Rows are points. Each table stands for the endless flat space through its points: a line for two points, a plane for three, and so on. Write the one point that lies in both, or say that there is none.
In the rows, 128 means zero.

First (2 x 4):
[[ 83 142 104 111]
 [111 118 112  91]]
Second (2 x 4):
[[ 96 128 107  95]
 [108 142 109  93]]
They share: no point

First (3 x 8):
[[ 94 139 124 128 166  84 127 123]
 [140 113  96 106 160 108 151 143]
 [115 130 106 125 151  78 127 147]]
Second (3 x 8):
[[125 125  94 119 161 106 141 154]
 [135 123 100  99 154 112 143 137]
 [143 119 106  86 148 112 143 127]]
They share: no point

First (2 x 11):
[[154 145 137 161 158 158 123 127 165 160 179]
 [148 151 155 119 152 116  99 109 153 118 137]]
Second (3 x 11):
[[150 147 147 140 144 144 114 109 154 142 155]
 [160 151 141 144 174 129 111 130 162 139 165]
 [157 148 144 144 141 150 120 103 147 148 156]]
They share: [151 148 146 140 155 137 111 118 159 139 158]

First (4 x 14):
[[151  95 155 150 107 138 130 104 127 131 144 165  97 129]
 [183  75 181 161 133 171 149 104 132 112 141 170 113 129]
 [122 136 126 105 112 112 122 123  82 128 102 117 122 158]
 [158  99 158 139 126 146 139 110 112 118 124 148 116 140]]
Second (3 x 14):
[[153  74 159 157 123 125 141  98 112 110 140 142 116 110]
 [157  82 179 129 139 125 165 110  92 114 120 122 112 134]
 [152  68 166 159 124 117 143 101 108 107 145 137 119 103]]
They share: no point

First (4 x 18):
[[122  99  96 146 144 156 154 132 154 176 134  87 134 113 165 118 109 143]
 [101  87  98 121 112 149 122 148 148 155 129 118 172 122 143 122 115  90]
 [ 95 115 114 141  96 147 116 130 140 141 141 140 148 110 129  92 107  90]
 [ 99 131 118 159 104 151 130 116 144 145 147 136 124 104 131  78  99 116]]
Second (4 x 18):
[[ 89  87  96 155 143 123 115 139 125 155 134  85 135  92 159  89 134  81]
 [123  86 109 175 109 134 114 111 150 157 125 117 133  76 151 103 126 112]
 [131 139 114 136  94 159 139 129 114 166 159 135 133 121 147 120  77 105]
 [ 92 101 102 159 144 126 112 143 118 165 136  86 134  96 162  91 125  84]]
They share: no point

First (3 x 24):
[[125 130 110 149 137 137 106 117 142 154 153 109 106 160 131 106 102 118
  107 113 112 120 135 128]
 [112 152  72 159 128 154  77  90 143 115 169 115 135 130 139 110  85 109
  123  92  91  92 128 125]
 [120 139  90 148 133 143 104  98 137 132 150 100 122 156 126 121 103 107
  125 113 112 120 128 129]]
Second (3 x 24):
[[139 137 116 139 131 143 109 131 149 137 142 113 122 139 149  90  90 122
  109 117  98 105 133 124]
 [151 138 126 130 126 142 115 144 151 132 132 115 127 133 160  81  86 121
  109 122  95  98 132 123]
 [101 135  84 167 153 153  95  91 149 149 170 103 112 149 113 114 100 138
  109 107 100 133 137 124]]
They share: [122 135 102 152 135 141  98 112 143 146 158 112 112 152 134 105  97 117
 109 107 106 112 134 127]

First (3 x 24):
[[112 132 127 156 155 159 127 161 151 141  94 147 131 178 158 173 112 134
  189  95  88 104 138 120]
 [136 145 139 138 152 141 120 145 123 114 116 127 118 143 141 139 124 108
  152 113 118 109 156 128]
 [127 127 124 136 161 153 127 137 130 118 106 131 129 150 143 143 130 116
  158 101 112 101 137 111]]
Second (4 x 24):
[[125 131 148 149 146 149 110 143 122 122  98 112 127 134 143 119 146 104
  161 121 120 125 160 131]
 [125 125 120 158 157 147 131 142 133 131  95 137 111 152 154 150 121 140
  149 111 116  99 142 127]
 [120 134 138 153 145 156 100 142 113 120 100 115 124 136 145 122 144 112
  142 114 114 110 152 124]
 [120 150 124 150 146 166  93 147 100 117 115 130 120 144 146 149 129 128
  118  94  92  86 130 102]]
They share: no point

First (3 x 24):
[[138 106 148 141 134 123 104 157 181 169  85 139  96 142 124 117 105 157
  135 151 109 127 108 124]
 [156 102 113 150 113 106 140 109 110 110 108 149 127 142 152 123 113 127
  151 134 143 139  99 129]
 [144 106 136 143 126 117 118 139 155 147  95 143 106 142 136 119 109 145
  143 147 123 131 106 128]]
Second (4 x 24):
[[147 105 125 144 120 117 133 123 147 125  92 144 118 156 137 119 117 148
  156 151 131 132  95 129]
 [140 109 124 138 124 117 132 118 140 126  99 150 112 142 143 113 119 140
  148 146 123 134 105 130]
 [140 119 134 130 140 107 100 152 142 156  87 144 110 142 153 115  91 142
  134 154 153 108 113 124]
 [119 131 111 108 150 117 121 119 147 119  62 154 126 170 151  93 113 164
  148 173 149  96  97 119]]
They share: [147 106 130 144 122 114 125 130 142 136 100 145 111 142 142 120 111 139
 147 145 130 133 105 130]
